Each point is reached from the start by the listed moves, each made 0, 1 or 2 times, or once backwards (-1), plus a little noise. Is the number of moves made odd or even? Then give how often each move was made.

Moves:
(1): [3.4 1.4]
(2): [-0.9  2.2]
Start: [-0.6  0.0]
Points:
[2.0 3.4] => even (1, 1)
[-2.5  4.1] => even (0, 2)
[5.3 5.3] => odd (2, 1)
[ 0.0 -1.9] => odd (0, -1)

Moves:
(1): [ 4.0  0.2 -0.2  0.1 -0.6  0.0  0.4  0.3  0.6 -0.4  0.6  0.2]
(2): [-0.3  3.5 -0.4  0.1 -0.9 -0.2  0.1 -0.3  0.5  0.2 -0.4 -0.1]
(3): [ 0.1  0.5  3.7 -0.2  0.1  0.5 -0.3 -0.1 -0.2 -0.1  0.0 -0.1]
(4): [-0.4 -0.2 -0.1  4.3 -0.6  0.3 -0.5  0.2  0.1  0.1  0.4  0.0]
(5): [ 0.5  0.8 -0.6  0.4  3.5 -0.3 -0.4 -0.1  0.3 -0.3 -0.3 -0.1]
(6): [-0.1  0.1 -0.3 -0.2  0.0  3.4  0.4  0.4  0.2 -0.7 -0.2  0.1]
(7): [-0.4 -0.3  0.7  0.3  0.3 -0.1  4.2  0.4  0.1 -0.6 -0.3  0.0]
(8): [-0.1  0.5  0.0  0.1 -0.1 -0.3 -0.4  4.4  0.1  0.5  0.2  0.2]
(9): [-0.3 -0.3  0.1 -0.1 -0.1 -0.3 -0.4 -0.1  4.2 -0.2 -0.9 -0.2]
(10): [ 0.3 -0.2  0.0  0.1  0.4  0.8  0.6 -0.2  0.1  3.4 -0.3 -0.6]
(11): [-0.5  0.3 -0.2 -0.1  0.3  0.0  0.3 -0.3  0.8  0.1  3.4  0.0]
Start: [ 0.5  0.3  0.8 -0.7  2.7 -1.4  1.2  2.3  1.1  2.3  0.0  1.4]
Points:
[-1.2 -3.3 10.5 -0.9  2.1 -2.9 10.1  6.3  6.3  9.2  5.4  0.4] => odd (0, -1, 2, 0, -1, -1, 2, 1, 1, 2, 2)
[ 4.3  6.3  1.1  3.8  7.5  1.8 -3.3 -2.2  3.4 -2.1  3.5  2.0] => odd (1, 1, 1, 1, 2, 1, -1, -1, 0, -1, 1)
[ 7.0  3.4  4.6  3.8 -3.2 -0.6  0.9  6.7 11.1  5.0 -0.6  0.8] => even (2, 1, 1, 1, -1, 0, 0, 1, 2, 1, 0)
[ 8.5  9.4  6.4  4.6  2.9  3.4  0.9  6.4 11.3  7.5 -5.4  0.0] => odd (2, 2, 2, 1, 1, 1, 0, 1, 2, 2, -1)

Moves:
(1): [ 3.0 -0.3 -0.2  0.5  0.2  0.5  0.3  1.0 -0.5  0.2 -0.6  0.2  0.0  0.7
 -0.2  0.2  0.0  0.4  0.1  0.6  0.2 -0.1 -0.5 -0.1  1.0]
(2): [ 1.1  4.0  0.1 -0.1  1.4 -0.2  0.0  0.3  0.1  0.9  0.0 -0.4 -0.1 -0.7
  0.6  0.5  0.1  1.1 -0.9  0.4  0.6  0.4 -0.9  0.3  0.4]
(3): [ 0.1 -0.2  4.4 -0.6 -0.6 -0.9  0.4 -0.6 -0.2  0.5  0.0  1.1  0.9  0.1
  0.4  0.4  0.3  0.5 -0.4  0.4 -0.9  0.9 -0.4  0.4  1.0]
(4): [ 0.1  0.3  0.3  2.1  0.5 -0.3 -0.7 -1.1  0.1 -0.3 -0.1 -0.3 -0.3  0.0
 -0.1 -0.2 -0.4  0.3  0.0  0.1  0.0  0.0 -0.7  0.4  0.5]
(5): [-0.6 -0.7  0.0 -0.2  2.2  0.0  0.0 -0.2 -0.4 -0.4 -0.7  0.5 -0.5 -0.2
 -0.2 -0.3  0.2 -0.4 -0.2 -0.2 -0.2  0.2 -0.6  0.1 -0.4]
(6): [-0.4  0.4  0.6  0.2  0.4  3.5 -1.1  0.5  0.1 -0.9 -0.7 -1.8  0.0  0.1
  0.2 -0.2  0.7  0.3  0.1 -0.5 -0.1  0.3  0.4  0.1 -0.1]
(7): [-0.1  0.9 -0.9  0.7  0.1 -0.2  3.1 -0.9 -1.2  0.3 -0.8 -0.7  1.1  1.0
 -0.3 -0.4  0.0  0.9 -0.5  0.0  0.3 -0.2  0.8  0.0  1.0]
(8): [-0.7  0.5 -0.4  1.5  0.0 -0.5  0.7  2.8  0.2  0.2 -0.2  0.7  0.4  0.6
  0.4  0.3 -0.1 -0.8  0.6 -0.5 -0.3 -0.5 -0.3 -0.5  0.7]
(9): [ 0.0 -0.3 -0.1 -0.2  1.2  0.5  1.2  0.0  3.4  0.6  1.2  0.3  0.7 -0.4
 -0.4 -0.1  0.2  0.7  1.1 -0.3  0.9 -1.1  0.3  0.6  0.6]
(10): [-0.5 -0.6  0.1  0.5  0.8  0.8 -0.1  0.3 -0.3  3.2 -0.6  0.1 -0.2 -0.1
 -0.5  0.4  0.0 -0.5 -0.3  0.6  0.4  0.3  1.0 -0.5 -1.2]
(11): [-0.1  0.3  0.4 -0.1  0.9  0.9  0.3  0.2 -1.3  0.1  2.8  0.8 -0.1  0.4
 -0.2  0.4 -1.0 -0.1 -0.1 -0.7  1.3 -0.5  0.8  0.5 -0.3]
(12): [-1.0  0.7 -0.5  0.3 -0.8  0.6  0.0 -0.6 -0.6 -0.1 -0.9  3.2 -0.1 -0.3
 -0.6 -0.4  1.0 -0.1  0.2  1.1  0.6 -0.8 -1.0  0.3 -0.1]
(13): [ 0.4 -0.5 -0.4  0.3  0.7  0.0 -0.6 -0.6  0.0  0.2  0.3  0.2  2.9 -0.1
  0.0  0.0 -0.3 -0.3 -0.1  0.3  0.1  0.3  0.3  0.1  0.1]
(14): [ 0.5  0.3  0.3 -0.7  0.3 -0.1 -0.7 -0.7  0.0  0.0 -0.8 -0.6  0.3  3.2
 -0.4  1.2  0.1 -0.2  0.1 -0.3 -0.4  0.5 -0.5  0.4 -0.1]
(15): [ 0.0 -1.1 -0.6  0.3 -0.1  0.6  0.2  0.4  0.7 -0.4 -0.2  0.4 -0.7  0.6
  4.1  1.4 -0.7  0.1  0.7  0.1  0.6  1.1  0.6 -1.0  0.6]
(16): [ 0.4 -0.1  0.5  0.2  0.1  0.1  0.2 -0.4  0.1 -0.2  0.0 -0.2  0.4 -0.6
 -0.8  2.6  0.2  0.0  0.0 -0.4  0.5 -0.1  0.5 -0.8  0.5]
(17): [ 0.1 -0.8  0.2  0.9  0.0 -0.9 -0.4  0.2 -0.3 -0.3  1.1 -1.2  0.4  0.6
  0.7  0.3  2.9 -0.4  0.2  0.3  0.6  0.0 -0.1  0.2 -1.0]
(18): [-0.6 -0.3  0.1  0.4 -0.4 -0.5 -0.5  0.6 -0.8 -0.1 -0.2  0.2 -0.1 -0.2
  0.0  0.5 -0.1  2.9  0.0  0.4 -0.3 -0.7 -0.9 -0.1 -0.9]
(19): [-0.1  0.3  0.4 -0.3  0.0 -0.6  0.4  0.1 -0.2 -0.6  0.2  0.1  0.6 -0.3
 -1.2  0.5 -0.5  0.0  3.7  2.2 -0.3  0.8  0.8  0.3  0.4]
(20): [-0.5 -0.1  0.1  0.1  0.0 -0.4  0.1  0.4  0.4 -0.6 -0.1 -0.4 -0.2  0.6
 -0.2  0.0 -0.2 -0.1 -1.5  2.0 -0.1 -0.4  0.5  0.0  0.5]
(21): [-0.3 -0.9  0.8  0.0 -0.5 -0.7 -0.6  1.2 -0.7 -0.2 -1.6 -0.6  0.7  0.8
 -0.3 -0.6 -0.2 -0.4  0.6  0.1  3.8 -0.4 -0.6  0.3 -0.8]
(22): [-0.1 -0.5 -0.7  0.2  0.0  0.2 -0.3  0.2  0.0 -0.4  0.4  0.3  0.0  0.1
 -0.4 -0.1  0.3  0.4 -0.4  0.1  0.9  2.4 -0.7  0.6  0.5]
(23): [ 0.5  0.4  0.4  0.5  0.3 -1.0 -1.0  0.3 -0.1 -0.1 -0.8  0.5 -0.4  0.8
 -0.2 -0.2  0.7  0.8 -0.4 -0.8 -0.1 -0.2  3.0 -0.5 -0.2]
(24): [ 0.1  0.0  0.1 -0.2 -0.4 -0.5 -0.3  0.1 -0.5  0.2 -0.6 -0.2  0.0 -0.6
  0.1  0.5  0.2  0.5 -0.1 -0.2 -0.3 -0.9  0.5  2.5  0.4]
Start: [ 0.3  1.5  1.2 -2.3  0.8  0.1 -1.0  0.3  1.0 -0.4 -1.2 -0.8  0.7 -1.8
 -2.9 -0.1  0.5 -1.1 -0.5 -0.4  1.0  0.2 -1.0  1.6 -0.5]
Points:
[-2.3  7.7  6.5 -5.9 10.5 -1.2  6.6  2.6 -2.3  7.0 -1.8  1.6  0.1 -1.2
 -8.1  0.6 -3.4 11.4  0.7  7.7  8.3 -0.9  5.5 10.5  0.0] => odd (0, 2, 1, -1, 2, 0, 2, -1, 2, 2, 2, 0, -1, 0, 0, -1, -1, 2, 2, 2, 1, 1, 1, 2)
[ 3.8  6.7  2.7 -0.6 -0.5 -6.0 -5.9 -7.8  0.9 -2.5 -1.5 -1.7  2.8  4.3
  7.7  2.8  2.1  2.0 -1.3  0.6  1.8 13.1 -7.8  1.7  1.7] => odd (-1, 2, 1, 2, -1, -1, 0, -1, -1, -1, -1, 0, 1, 2, 2, -1, 1, 0, 0, -1, 0, 2, 0, -1)
[-2.3  8.2  5.9  0.1  4.0  0.4  1.6  9.0 -0.5 -3.0 -4.4  4.1 -0.8  4.1
 -2.7 -4.2 -0.4  0.6 -7.0 -2.9 10.7 -4.4  3.0  9.4  5.1] => even (0, 1, 1, 0, 1, 1, 1, 2, 1, -1, 2, 1, -1, 0, 0, -1, -1, -1, -1, 2, 2, 1, 2, 2)
[-1.9  6.6 -5.6  2.9  1.0 -7.3  5.4  3.2 -0.4  0.3  2.1  2.8  7.8 -3.3
 -6.0  2.5  6.8  6.8  7.7  2.5  6.3 -0.6  5.8 -1.9 -2.2] => odd (-1, 1, -1, -1, -1, -1, 2, 1, 1, 0, 0, 1, 1, -1, 0, 1, 2, 2, 2, -1, 0, 1, 2, -1)
[ 6.8 -1.9 -4.2 -6.9 -0.1  0.0 -2.4  1.1 -4.3 -0.7 -0.2  2.3  2.4  2.2
 -6.8  5.8 -5.9 -3.8  7.2  4.1 -4.2  0.9 -0.9  6.6  1.4] => odd (2, -1, -1, -1, 0, -1, -1, 0, -1, 0, 1, 0, 1, 2, 0, 0, -1, 0, 2, 0, -1, 0, -1, 2)
[-4.5 -4.2 13.4 -3.5  4.3  4.7 -5.7 -2.0  9.2  3.8 -6.9  0.5  5.1 -1.2
 -5.9  6.6  5.3 -3.8 -1.2  2.0 -1.2 -2.9  7.3  5.3  0.4] => odd (-1, -1, 2, 0, 1, 2, -1, 0, 2, 2, -1, 1, 1, 1, 0, 2, 0, -1, 0, 2, 0, -1, 1, 2)
[-0.3 -0.8 -2.6  4.8  0.8  6.4  4.8  8.3  7.6 -4.0 -6.5  5.3  4.3  0.1
  2.0 -0.7  1.7  3.3  9.0  9.3 -2.7 -4.1  5.0 -1.1  6.0] => even (2, -1, 0, 0, 0, 2, 1, 2, 2, 0, -1, 2, 1, -1, 2, -1, 0, 1, 2, 2, -1, -1, 1, 0)
[ 4.0 -3.6  7.0  5.4  7.7  7.0 -4.1  3.7  7.6 -0.9 -2.5  0.7  6.3  5.9
 -7.6  7.4  5.2 -5.6  6.2  2.9  3.1  2.1 -1.7  3.1  4.8] => even (2, -1, 1, 2, 1, 2, -1, 2, 2, 1, 0, 1, 1, 2, 0, 2, 1, -1, 1, 1, 0, 1, 0, 0)
[-1.8  7.5 -5.2  1.0 -2.0  3.2  3.6  6.9 -8.1 -3.9 -1.4  0.6  4.1 -1.2
  5.7  0.6 -2.9  6.0  3.7  2.2  7.5 -4.2  1.8  2.5 -0.4] => even (0, 1, -1, -1, -1, 1, 2, 1, -1, -1, 2, 1, 1, -1, 2, -1, 0, 2, 1, 0, 1, -1, 0, 1)
[ 4.5  8.3  7.1  6.9  5.4 -4.8 -2.4  5.9 -4.0  7.7 -8.0  3.0  7.5  5.9
 -8.4  1.3  9.5  7.0 -2.9  6.3 11.5 -4.6 -1.6  4.0 -2.5] => odd (2, 2, 1, 1, 0, 0, 1, 1, 1, 2, 0, 2, 1, 1, -1, 0, 2, 2, 0, 1, 2, 0, 2, 0)
[ 1.2  7.6  4.1 -2.8 -0.6 -3.6  5.3  0.7 -7.8  6.6 -3.1  2.5  0.4  1.6
  2.4  5.4  1.7  2.6  3.0  7.5 10.1  7.1  5.0  0.7  0.1] => odd (0, 2, 1, -1, -1, -1, 2, -1, -1, 2, 1, 1, -1, 0, 2, 0, 1, 0, 2, 0, 1, 1, 1, 0)
[ 2.7  6.8  6.1  0.0  2.4 -1.8 -8.6 -2.2 -2.5  2.3 -6.2  7.1  3.6 -5.6
  4.3  2.2  1.2 -1.3  0.4  5.8  6.8  4.5  4.0  3.0  0.2] => odd (0, 2, 1, 1, 0, 0, -1, -1, -1, 1, 0, 2, 2, -1, 2, 0, 0, -1, 1, 0, 1, 0, 2, 1)
